Every row gives one point. The window is the flat piece filled in between its corners: a triangle in 3 columns, a solid with four corners in 4, and so on. A path goes straight from each point to the next, and from the last back to the first. After which points does the path pass through the window?
(in the rows, 128 means zero)

Window (4 x 4)
[[130 120  42 127]
 [121 168 141 147]
 [ 20 112 198 198]
 [144  86 120 143]]
Path:
(1): [ 89 115 145 212]
(2): [154 109  92 178]
(3): [114 107 120 112]
(4): [ 55 107 216 118]
(5): [ 91 114 165 217]
(6): [110  66 110 231]
(7): [ 88  88 131 129]
(8): [106 101 147 137]
(9): [114 109 131 174]
(10): [129  89  65 165]
(11): [107  76  80 105]
(12): [98 93 95 87]
(13): [170 131  66 199]
(14): [125 143 128 193]
(15): [ 81 120 163 107]
(16): [ 59 113 164 134]
Through the window after points: 2, 8, 12, 14, 16

Window (6 x 6)
[[146 154  12  95  80  95]
 [ 47  61 204 146 137 170]
 [148 195 122 124 104 123]
 [166 128  76 157  89  68]
 [122  52 231 104 121 188]
 [134 150  68 140  19 106]]
Path:
(1): [128 119 146 168 137 195]
(2): [ 74 131 157  73  69  83]
(3): [116 123 139 113  85  83]
(4): [152 112 134 163 103 130]
(5): [191 113  52 210  88 149]
(6): [136 134  97 115  92  56]
(7): [137 118 122 100  56  29]
(8): [168 136  52 183 117 132]
(9): [136 117  76 140 107 140]
(10): [ 90 125 122  93  83  72]
(11): [125 148 121 116  48  75]
(12): [142 154  74 145  56 138]
(13): [132 126 106 149 128 153]
(14): [106 123 134  98  92  93]
(15): [ 77  77 157  79 100  77]
(16): [120  96 113 196  87 186]
Through the window after points: 5, 7, 9, 11

Window (8 x 8)
[[185 121 115 143 169 142 103 136]
 [112 138  77 143  95 152 191 140]
 [ 51  80 136 124  81  71  82  90]
 [156 152 143  99 130 147 178 124]
 [ 95 153  74 171 137  24  62  97]
 [149 105  77  91 123 107 154 119]
 [ 99 108 167 207 249 136 214 112]
 [124 134 119 110 198 171 144 117]]
Path:
(1): [110 127 126 108 127  89 124 156]
(2): [122 129 122 151 116 142 151  33]
(3): [136 146 113 139 130 108 141  85]
(4): [104 139 118 109 161  83 113 193]
(5): [117 143 101 130 152 111 144 174]
(6): [149 131  87 165 153 128 152  54]
(7): [114 132 119 174 160 112 126  72]
(8): [ 77 127 127 137 161  92 118 154]
(9): [105 124 136 142 197 130 152 148]
(10): [131 119 120 160 194 151 180  68]
(11): [103 114 122 146 127 126 147  82]
(12): [ 96 115 136 121 133  97 141 158]
Through the window after points: 1, 3, 9, 11

Window (9 x 9)
[[ 59 166 109 209 112 106  82  93 121]
 [ 50 164 121 190  34 156   9 128 162]
 [ 54 128  92  97 145 133 202  98 129]
 [ 67 173 114 129  88 105 247  96 152]
 [115 158 148  86 121  57 120 106 131]
 [247 108 137 191 146 240  76  85  94]
 [ 71 162  49 152  43 103 107  84 143]
 [149 127 112 105 147  76 186 174 119]
 [ 82 231 100  96 168 138 182 137 110]]
Path:
(1): [105 176 110 156 112 119 100 101 186]
(2): [126 157  81 130 154 102 154 101 221]
(3): [ 52 149 111 111  82 125 164 128  40]
(4): [102 134 111 116 118 103 177 144  89]
(5): [117 138 103 115 147 109 168 129 152]
(6): [143 157 102 173 149 153 103  97 166]
(7): [130 134 125 173 101 156  97 104  90]
(8): [ 92 164 130 166  70 144 101 127  76]
Through the window after points: 2, 4, 6

Window (9 x 9)
[[123  62 200 128 239 119  38  87  84]
 [ 85 127  20 211 154 143 148 136 113]
 [ 74  90  80 124 105 202 207 154 150]
 [136  87 112 186 186 138 189 174 112]
 [120 192 167 118 141  84  54 153  67]
 [184 213  85  77 102 107 111 100 106]
 [120  59 212 116 169  29  52  81  96]
 [136 164 189 140  94 136 128  47 133]
 [ 47 117 104 125 189 156 249 126 147]]
Path:
(1): [105  89 141 132 140 115 138 109  81]
(2): [100 103 119 142 171  91  72 132 218]
(3): [118 150 122 148 168 104 122 118 134]
(4): [112 139 123 149 139 139 156  95  35]
(5): [103 120 145 143 137 140 179  87  76]
(6): [ 92 143 130 120 160 129 142 117 204]
(7): [134 118 145 146 170 118 116 129 149]
(8): [125 120 138 147 144 145 159  98  47]
Through the window after points: 1, 5, 7

Window (11 x 11)
[[147 118 184  62 129 174 149 105 106 169 158]
 [100 132 215 183 132  44 188 149 100 134 159]
 [225 137 158 112 154 155 131  83  97 225 146]
 [156 111 155 128 217 169 139 153 153  61 127]
 [143 120 124 100 151 123 167 125 112  74  83]
 [126  94 123 108 191 127  90 159 114  94  98]
 [123  89 212 249 100  71 151 152 130 116 133]
 [ 80  94 131 127 199 123 118 100 180  86 127]
 [196 171 170 125 119 149 112 122 159 179 196]
 [122 136  96 116 198 205 130 144 109 125  91]
 [111  92 133 114 182 130 147 161 174 143  97]]
Path:
(1): [139 194 219 149 120 137 105 131 126 150  88]
(2): [142 173 183 115 162 131 133 128 129 113  82]
(3): [137  79 121 124 150 118 165 128 124 120 148]
(4): [135  77  75 131 160 120 165 134 123 120 146]
(5): [147 147 195 126 181 140 116 134 142 106 100]
(6): [108 146 209 118 153 139 135 136 146 124  86]
(7): [161  69  83 141 186 104 169 150 131 138 166]
(8): [156  87  87 108 136 147 162 124 140 131 184]
(9): [136 158 184 125 191 163  96 131 142 131  76]
(10): [132 160 228 132 137 167 116 130 161 146  83]
(11): [136 101 138 155 154  97 146 137 136 127 165]
(12): [138  91 134 123 148 138 164 124 123 129 170]
(13): [127 155 203 118 157 125 116 129 131 111  49]
(14): [136 168 212 166 135 125 111 140 153 135  96]
(15): [154 108 141 128 152 117 160 118 109 127 184]
(16): [157  60 102 154 168 134 161 138 139 126 188]
Through the window after points: 2, 6, 10, 12, 16

Window (12 x 12)
[[181 134 121  85 236  98 172 125 137 104 188 165]
 [198 113 154 180  70 150 151 141 185 158  89  58]
 [ 93  98  95   9 130 188 123 137  72 143 217 107]
 [ 76  93  86 239 108 141 108  69  74 173 217 167]
 [117 107 191 148 205  97  91 157 194 186  81 149]
 [100 175 202 149  30 161 207 123 151 218 107 112]
 [200 155 104  95  80 144 122  84 187 127 102 108]
 [163  93  66 169  85  79 100 192 111  68  67  55]
 [160 179 151  69 111 151  91 177 150 136 166  98]
 [ 79  33 203 114 144  91 110 109 189  77 150 164]
 [ 31  92 146  96  75 128 108 181 212 161 152  82]
 [ 89 111 122 195 120 190 162 152 128 109  98 112]]
Path:
(1): [112 123 145 133  52 148 174 161 148 160 121 163]
(2): [117 152 163 159 122 148 156 109 141 160 119  68]
(3): [ 94 140 161 130 151 123 124 109 155 138 141  80]
(4): [163  91 110  83  86 134 184 199 175 153 161 186]
(5): [ 90  84 133 119 100 136 120 187 186 173 138 143]
(6): [ 72 124 158 138 123 122 110 118 165 137 138  69]
(7): [ 95 164 139 171 144 144 139  86 120 118 115  43]
(8): [156  73 106 129  76 174 139 180 177 135 115 194]
Through the window after points: 1, 3, 5, 7

Window (14 x 14)
[[108  92 121 187 166 127  84  90 142  27  37 135 123 122]
 [118 109 124 102 158 102 136 113 158 108 148 121 140  92]
 [120 132 153 192 116 109 177 110 163 161 172 191 138 142]
 [ 81 205 147 174 107 149 151 133 114 157 163 126 162  83]
 [114  68 129 146 190 142  59  74 124  86  97  86  62 188]
 [128  52 115 117 177 210  33 143 143  77  33 139  90 164]
 [161 203 140 126 175 130 145  83 160 147 125 138 131 132]
 [166  99 100 152 119 154  70 132  99 148  36 112  69  77]
 [166 117 197 145 142 135 167 123 126 131 126  99 154 159]
 [125 116 106 160 163 146  88 122  91 222  58 125 173  88]
 [130 190 130 209 197 140 184 162 118 193 160 139 146  21]
 [162  79  61 143 165 143  64 126 107  48  82 115 114 194]
 [118 166 141 141 179 101  97 176  61 177  74 161 114  71]
 [170 141 160 159 166 109  51 127 164 120 147 112 140 127]]
Path:
(1): [138 120 148 161 148 142 102 115 113 126 124 133 124  98]
(2): [103 159  83 176 181 104 143 198 149 163  80  98 144 162]
(3): [131 127 119 153 159 125  98 140 131 134  63 107 111 116]
(4): [149 105 155 133 187 195  60  85  63 102 118 144 159  97]
(5): [149 131 139 159 148 142  70 113  76 128  97 146 128 102]
(6): [106 128 113 159 194 127 143 156 210 161  69 103 128 147]
(7): [132 113 119 136 142 111 150 150 185 124  88   7 141 141]
(8): [145 132 148 168 154 156  98  90 114 129 139 186 134 125]
(9): [183 135 173 188 170 146 135 104  64  92 140 172 189  39]
(10): [114 148 121 156 143 118 129 137 143 169 109 111 109 128]
(11): [126 131 135 162 176 118  90 150 154 145 121  86 109 146]
(12): [154  95 144 134 150 155  74  52  94  68  99 168 126 123]
(13): [149 156 135 173 181 146 134 127 108 151 131 142 133  63]
(14): [ 96 140 116 182 170 129 136 171 146 164 106 113 120 106]
(15): [109 137 145 189 134 100 150 152 161 172 127 124 130 114]
(16): [131 154 140 149 140 158 117  98 113 124 141 155 147 120]
Through the window after points: 11, 13, 15

Window (14 x 14)
[[105 134 150 137 155 161 112 115 145  89 161 152 113  95]
 [174 157 164 131 100 203 102 231 150 118 125 149 178 128]
 [128 114  70 156 123 148  59 120 140 136 164 139 106 122]
 [200 120 185 121 151 123 143 128 168 132 111 198  64 112]
 [128 176 129 163 106 177 110 127 109 124 123 149 161 128]
 [ 73 109 171 113 123   7  40  89 151 108 147 124 129 131]
 [ 93  96 104 124 159 117 157  94 189 125  95 147  88 115]
 [114 125 166 132 161 133 141 163 127 160 126 173 100 118]
 [116 102  66 119 179 128 127 117  84 102 110  92 145 110]
 [111  85 136 131  10 199  72  59 172 161 240 109 162 113]
 [100 137 122 103 163 157  78 123  99 119  81 153 139  83]
 [ 91 189 144  71 119 160 111 122 140 134 139  51 142 108]
 [115 163 132 111 207 136 121 116 145 144 111 132 167  96]
 [152 120  33  79 139 136 210 148 158 120 140 183  92  99]]
Path:
(1): [128 128 122 126 138 121 124 129 146 143 126 130 118  74]
(2): [118 134 129  93 156 148 111 125 134 130 106 154 139 177]
(3): [110 106 117  80 149 166 123 125 140 124 130 160 120 183]
(4): [133 124 113 142 108 129 128 133 159 121 138 138 108  78]
(5): [118 134 100 132 136 124 117 120 131 135 118 129 119  76]
(6): [102 109 124  80 176 129 109  98 133  98 149 168 133 177]
(7): [126 118 126  93 163 165 126 126 129 116 139 161 128 151]
(8): [118 142 126 148 124 125 113 140 142 126 130 121 120  73]
(9): [118 126 156 141 109  73 111 118 149 129 133 146 141  48]
(10): [113 121 151  99 156 128  75 136 144 118 136 142 106 195]
(11): [126 111  96  98 144 151 133 111 148 111 131 167 105 159]
(12): [130 127 118 129 141 117 155 136 166 138 117 140 112  65]
(13): [103 138 142 169 115 122  90 111 143 139 117 113 125  43]
(14): [133 124 165 101 152 157  90 116 135 117 147 151 147 185]
(15): [120 123 129  98 143 156 113 109 129 117 128 145 123 137]
(16): [129 131 114 137 140 137 123 132 137 125 127 142 125  82]
Through the window after points: 7, 9, 11, 15

Window (14 x 14)
[[112 182 105  95 128 113  81 117 116 175  58 149 178 138]
 [105 164 123 114 106 125  86 129 122 137 100  86 125 157]
 [129 158 117 154 160 140 128  92 108  95 146 125 110  75]
 [160  92 163 148 144  81 130 168 111 151 195 172 147  70]
 [ 94 121 168 148 155 181  71  89  91 169 140 121  87  79]
 [115 112 113 127 148  68 164  98 135 190 186 178 178 124]
 [161 110 143 132 161 167 107  95 138  90  79 149  55 121]
 [105 145 210 143 148 218 161 125 130 111 104 134 103 115]
 [188  89  74  75 207 220 130 249  88 161  71  97 111 174]
 [ 86 134 182 168 140 150 194 102 129 184  96  81 106  55]
 [122 140  54 179  92 183  71 123 131 116 100 122 164 138]
 [173 163 123  91  93 177 103 125 132 119 119 137  88 107]
 [104 216  92 184 109 117 149 227 120 206 155 186  97 160]
 [119 108 106 119  91 109 138 117  96  93 145 181 125  93]]
Path:
(1): [111 101 119  97 131 125 116 179 153 124 160 143 118  64]
(2): [141 132 131 151 127 119 135 115  94 130 142 161 128 110]
(3): [141 167 199 146 108 118 135  98  56 158 145 148 113 183]
(4): [ 90 117  73 122 154 168 111 161 171 148 114 124 139  42]
(5): [ 99  90  97 104 126 157 142 180 162 123 148 144 120 100]
(6): [149 153 137 153 150 148 130 123  89 153 124 132 114 132]
(7): [154 135 122 155 128 109 127 127  59 147 124 142 127 149]
(8): [105 136 111 121 117 155 136 145 153 132 130 155 113  90]
(9): [112 120 118 111 146 177 127 172 138 142 107 112 104 112]
(10): [189 130 119 127 156 165 137 138  79 149  96 135 121 140]
(11): [179 174 151 155 131 189 151  82  88 150  82 142 151 164]
(12): [ 90 125 151 130 141 154 127 149 137 123 132 122 101  89]
Through the window after points: 1, 7, 9, 11

Window (14 x 14)
[[ 26  99 133 148 102  43  75 129 162 151  58 121 136 124]
 [ 98 197 116 145 141 125 118 169  51 131 163 162 122  83]
 [ 75 121 126 192 133 196  71 213  61  53   7 142 134  79]
 [116 187 142 171  76  69 124  92 133  74 160  66 106  92]
 [146 210 137  95 165  54  38  83 191 144  80 207 191 121]
 [ 60 131 129  68 127 152  83 108 149  67 171 104 108  99]
 [186 119 128 115 159  79 116 100 200 151 207  86 138 170]
 [121  76  64 111 123 175 114  57  70  86  80 103 114 127]
 [158 107 151  64  58 128 146  50  93 101 120  27 151 100]
 [140  66 172 166 131  82 192 124  18  62 149 199 181 117]
 [111 118  85  78 229 183 196 112 122 110  89 148 123 125]
 [ 65 120  93 204  37 122 127 149 184 142 112 119 149 131]
 [ 98 167 125 149  81 205 139 130  85  91 118  77  79 183]
 [160 115 136  63 113  46 136  78 166 152 109 179  76  90]]
Path:
(1): [110 156  85 124 102 114 108 166 122  66 132 119 117 163]
(2): [123 161  82 121  95 112 143 145 107  37 134 118 141 153]
(3): [101 113 197 171 136 149  91  74 134 194 111  81  84  91]
(4): [122 134 158 152 142 161  97  66  89 122 135 110 117  86]
(5): [138 144  91  94  95 108 158 135 134  76 117 121 122 129]
(6): [129 141  77 123 105  85 122 140 108  77 114 139 126 126]
(7): [ 68 132 156 167 132 138 121 110 145 141 128 130 127 106]
(8): [ 64  91 160 156 100 165 137  83 114 151 115 102 125  68]
Through the window after points: 2
